Rows are points. Examples show where two turns around zero, p and q, send a point. Write where each new point lands after one turn and then the other. Backwards means that the second turn is done in reverse. Each puzzle has new turns, and all numbers are rounded.

Turn p:
[14 19] -> [  8 -22]
[-47   9] -> [34 34]
[11 -1] -> [-7 -9]
[ 22 -27] -> [-35  -3]
Turn q:
[ -8 -12] -> [14 -3]
[-7 34] -> [-29 -19]
[46 18] -> [-34  36]
[-20 -13] -> [ 20 -14]
[-12 -27] -> [30 -1]
Where do these land?
q, then p: [ -5 -13] -> [ -8 -12]
p, then q: [-28  31] -> [-21  36]
q, then p backwards: [ 38 -26] -> [-43 -17]
p, then q: [-4  8] -> [-2  9]

Turn p:
[-7 26 -7 -4] -> [ 9 25  3  8]
[21 25  4 35] -> [ 33  11 -25 -22]
[ 11  27  50 -22] -> [-31  38  -6 -38]
[ 23 -26 -10  -2] -> [-10 -26 -21   9]
[-15 -38 -52  -1] -> [  9 -41  12  50]
[ 9 -6 10  1] -> [ -6  -5  -7 -10]
[-43  -7   3  -8] -> [-5 -1 44  5]
Turn q:
[ -2  31 -25  -1] -> [ -9  21  13 -30]
[ 2  7 34  9] -> [-22  -3   3  28]
[  5  19 -28  -3] -> [  3  14  14 -28]
[ 13 -34 -14 -20] -> [ 34 -27  -3  -7]
[-35 -40 -20 -27] -> [ 25 -22 -48 -22]
[ 24 -12  15  36] -> [14 14 16 40]
[-7 30 39  6] -> [-46   4   5  20]
Where do these land?
p, then q: [ -4  32 -35 -23] -> [-14  46  21   9]
q, then p: [-23  26  12  23] -> [24 26 24  7]
p, then q: [ 13  17 -16  32] -> [20 -1 36 -8]
p, then q: [ 21 -30  18   1] -> [ 20 -15 -29 -15]
q, then p: [-34  18  30  -9] -> [18 -5 39 25]
q, then p backwards: [ 23 -31  20 -22] -> [ -7 -36 -27  18]
q, then p: [  5 -32 -28  -2] -> [-12  -5 -40   7]

Turn p:
[ 20  14   0  16 -26 -10] -> [ 19 -16  -3  23 -17  13]
[-33  22 -37  16  33 -10] -> [-12  47 -19   4 -24 -32]
[ 14 -12  31  13 -19  18] -> [ 26 -13  23   4  20  19]
[ 17 -26  18  -8  31 -40] -> [ -9 -34  -5   3  24 -45]
[-42 -12  -7 -14  -3  -2] -> [-20  25 -23  -6  22   8]
[-10  -5  27 -21 -44  14] -> [ -7 -10   5   7  25  51]
[ 11  24   3 -19  50  -8] -> [-34  -3  25  -5 -18 -39]
[ 22  -5 -35  16 -22  38] -> [ 37   4  -4 -30 -30  26]
Turn q:
[-10  28  -3  10 -15 -20] -> [ 17   7  -7 -21 -16  23]
[-14 -24 -36  26  36 -17] -> [ 49 -23  -8  32  13 -10]
[ 40 -26 -23 -12  39   0] -> [ -3 -44 -12  14   9 -46]
[ 1 -2  0  1  6 47] -> [-21  -4  12   1  40   3]
[  4  18  -7 -12 -29  11] -> [-24  -4  -7 -14  -5  26]
[-37   9 -16 -38 -29   9] -> [-25  22 -36  15   0  38]
[ 20  -1  32  30 -20   8] -> [ -6   2  48 -18 -10   2]
[ 20 -25  18  -6 -27 -33] -> [-12  -1  15  10 -51 -11]
[-24  22  37   0  41  -3] -> [ 23  45  -4 -21  21 -27]
Where do these land?
p, then q: [ -7 -12   7  11  12 -31] -> [ 33 -13  -5   5 -10  -9]
q, then p: [  6 -26 -45 -20  55   7] -> [ 29  -4 -41 -11  -5 -59]
q, then p backwards: [ -3 -21   8 -10  20  18] -> [-16  -1  20   5  17 -19]
p, then q: [ 56   3 -10  -5 -17  -7] -> [-30 -15  26  37 -20   1]
p, then q: [-12  32   9  30 -24  27] -> [-13  -2  33 -42  16  12]
p, then q: [-13   0   2   2 -46  19] -> [-20 -16  12 -10  42   6]
q, then p: [-27  24  29  -8  -1 -34] -> [-18 -11   5  15 -44  27]

Turn p:
[-31  15  12  12   4 -11  -6  -1  -8] -> [ 12  21  -2  -2  15 -10 -20   3 -20]
[ 6  8 10 12  1 21 11  3 -4] -> [ -9  12  -3  -2 -14  16   2  14  -7]
[ -1 -11   5   1   1  -6 -12  -3 -22] -> [ -3   0  15  -8  10   8 -11 -15  -3]
[  3 -20 -14   2 -14 -12   1  20   4] -> [ -4  -5  20  -4  13 -13  15   6  19]
[ -3   1 -18  12 -12  -8   0 -12  -4] -> [17 13  8  8  2  1  1 -7 15]
[  4   3  29 -10 -14  25  11   3  19] -> [-29  -5 -17  12 -12   4 -11  26   1]
[-3 11  5 -9 15  2  9 -7 -6] -> [ 10  -6 -12  -8  -6   7  -8   1 -12]
[ 25  23   0  11 -15   0  17   1   1] -> [ -2  20 -17 -12 -16   7   8   6  23]
[-25  -9   1  -2  12 -24   0  -9  16] -> [ 18 -10   7   7   2 -31 -14  -2 -10]
[  7 -21 -16 -13  -8   2  -1   5   4] -> [ -3 -20  12   7   6   2  12  -1  15]
[ -5  13  -6 -11   2  15 -12   6   5] -> [ -3  -3 -17  10  12   6  11   1 -10]
[ 23 -13  -9  -5  26  -2 -18  -6  -5] -> [ -4 -17   7  -7 -10   5  14 -32  -9]
Turn q:
[  7   5  -9  -9   8 -10 -15  12   3] -> [-18  -2  -6  15   3  -8   9   5   4]
[ -6  -6   0 -10  -4   8  -4   0   6] -> [ 7 -2 -9  8  0 -2 -8  0 -4]
[-1 10 13  4  4 -6 -1 -5  0] -> [ 3  2  8 -7  5 -6  9  7 -7]
[-5 -3  3 10 -4  1  3 16  4] -> [  5   8  -1   4 -13   4  10  -7  -1]
[  6  -9  -8  11   2 -12  -9  -8   8] -> [-12 -12  13   2 -13  -5  -4   2  -1]
[-7 -8  6 -4 -3  2  0 -4 10] -> [11 -5  0  6 -3 -3 -5 -2 -8]
[ -7  -7  -1   1   6 -12   2  -2 -19] -> [  2  -9   1 -12   2 -10   5  -8  15]
[ 29  -7   6  -8   0  -8 -14   9 -10] -> [-23 -18 -16  -4   3   6  15   0  -7]
[ -2   5  -5   1 -19  -9 -15  -3   0] -> [-14   7  -3  -4  -6 -16  -7  -5 -11]
[-11   5  -5  -8  -3  -6  76  -2   1] -> [ 29  15  33   0  33  29  -5 -43  14]
[ 6 10 -2  7  5 58 -8 -5 -4] -> [ 11  17 -24  -8  -7  29 -21  37   4]
[-10   5   2   5   7  -7 -15  -7   1] -> [  0  -1   5  -1  -4 -18   2  12   1]
Where do these land?
q, then p: [-15  -7  15   0   1  -4   5  15  -2] -> [  6   0  -2  -6 -18   4   1  -1  19]
p, then q backwards: [ -8 -12  12 -17  27  21   0  23  -1] -> [ 33  -3  24  -2  -2  -8 -15 -16  10]
q, then p: [-12   2 -13  -6  13 -35   8 -21  14] -> [-12   3  11 -10 -15 -28 -27 -10 -15]
q, then p: [ 24  18   9  12  16   1  -9 -10  -1] -> [ -7 -11   1 -14  15   2   1  27 -15]
q, then p: [ 14  -2  -4 -12 -11  -8   5   5   3] -> [ 13   2   9   8  -2   9  -8  -3 -12]
p, then q backwards: [-11  -3   0  14 -20   6 -17 -11 -23] -> [  2  17 -19  -5  -6   6  28  -1  12]
q, then p: [ 7  3 -3 20 -6 -7 18  6 17] -> [-11  14  -8   4  -7  14 -21  10  -4]
p, then q: [-1 32  0  5 -6 16 -9  9 12] -> [-9 26 11  2  4  5 -5 -2 26]
q, then p backwards: [-10  -9  -8  -3   9  -5  -2   0 -22] -> [ 13   1  -5 -12 -10 -19   5   1   5]
q, then p: [  6  -6 -10   3 -18   0  -7  -3  17] -> [ -1  16   8   7  15   8 -11  -8  -1]
p, then q: [ -2  -6  16 -13 -17   3   3 -18  -6] -> [ -1  -1  -9   9 -23 -11  -7  16  -5]
q, then p: [  8 -10 -14  -3  10  13   6   7  -7] -> [-4 -1  2 22 -4 -1 14  6 -3]
